Rows are points. Each copy is the shape, with its points in the same order, turned, moved and blurred by noise. Say if it was mirrored as well.

Shape (7 x 3):
[[-0.55  0.04  0.56]
 [-0.11  0.29  0.23]
 [ 0.34  0.33 -0.46]
 [-0.10  0.15  0.53]
 [ 0.37 -0.05 -0.45]
 [ 0.43 -0.13 -0.39]
 [ 0.76  0.36 -0.10]]
Copy 1:
[[-0.96 -0.47  0.21]
 [-0.58  0.01  0.11]
 [ 0.22  0.17  0.02]
 [-0.86 -0.13 -0.08]
 [ 0.32 -0.05 -0.18]
 [ 0.29 -0.06 -0.32]
 [ 0.05  0.50 -0.42]]
Copy 1 is: mirrored
Copy 2:
[[-0.09  0.65  0.31]
 [-0.04  0.23 -0.15]
 [-0.19 -0.56 -0.49]
 [ 0.15  0.35  0.02]
 [-0.16 -0.69 -0.16]
 [-0.07 -0.69 -0.06]
 [ 0.35 -0.54 -0.56]]
Copy 2 is: only turned
Copy 3:
[[ 0.73 -0.17  0.03]
 [ 0.44  0.36  0.02]
 [-0.23  0.78 -0.24]
 [ 0.56  0.25  0.25]
 [-0.42  0.47 -0.09]
 [-0.47  0.46  0.02]
 [-0.20  1.01  0.24]]
Copy 3 is: mirrored
Copy 4 (7 x 3):
[[-0.62  0.31  0.06]
 [-0.07  0.31 -0.22]
 [ 0.74  0.11 -0.28]
 [-0.35  0.21 -0.35]
 [ 0.63 -0.27 -0.20]
 [ 0.60 -0.34 -0.24]
 [ 0.57  0.02 -0.81]]
Copy 4 is: mirrored

Shape, 7 rows:
[[-0.05 -0.31 -0.09 -0.67]
 [ 0.54  0.38  0.37 -0.12]
 [-0.54 -0.48 -0.95 -0.07]
 [-0.08  0.06 -0.62  0.12]
 [-0.51 -0.20  0.49 -0.20]
 [ 0.24  0.50  0.04 -0.36]
 [ 0.19 -0.21  0.03 -0.03]]
Copy 1, 7 rows:
[[-0.15 -0.85 -0.13 -0.35]
 [ 0.25 -0.48  0.60  0.26]
 [-0.05 -0.08 -0.74 -0.91]
 [ 0.34  0.03 -0.28 -0.51]
 [-0.65 -0.27 -0.17  0.34]
 [ 0.48 -0.65  0.05  0.18]
 [-0.09 -0.23  0.34 -0.30]]
Copy 1 is: mirrored
Copy 2 (7 x 4):
[[-0.27  0.34  0.14 -0.60]
 [ 0.53  0.42 -0.65 -0.01]
 [-1.13 -0.19  0.15 -0.21]
 [-0.65 -0.05 -0.40  0.05]
 [ 0.29 -0.40  0.06 -0.52]
 [ 0.14  0.36 -0.67 -0.37]
 [-0.07  0.16  0.02  0.02]]
Copy 2 is: mirrored
Copy 3:
[[-0.16 -0.79  0.20 -0.11]
 [-0.09  0.21  0.37 -0.62]
 [ 0.55 -0.78 -0.18  0.75]
 [ 0.52 -0.14  0.12  0.34]
 [-0.54 -0.28 -0.43 -0.05]
 [-0.14  0.07  0.56 -0.18]
 [ 0.18 -0.27 -0.06 -0.31]]
Copy 3 is: mirrored
Copy 4, 7 rows:
[[ 0.12 -0.38  0.39 -0.22]
 [-0.92  0.08  0.07 -0.30]
 [ 0.86 -0.29 -0.44 -0.15]
 [ 0.06 -0.09 -0.60 -0.30]
 [-0.27 -0.40  0.09  0.55]
 [-0.67 -0.26 -0.01 -0.44]
 [-0.19  0.14  0.02 -0.11]]
Copy 4 is: only turned
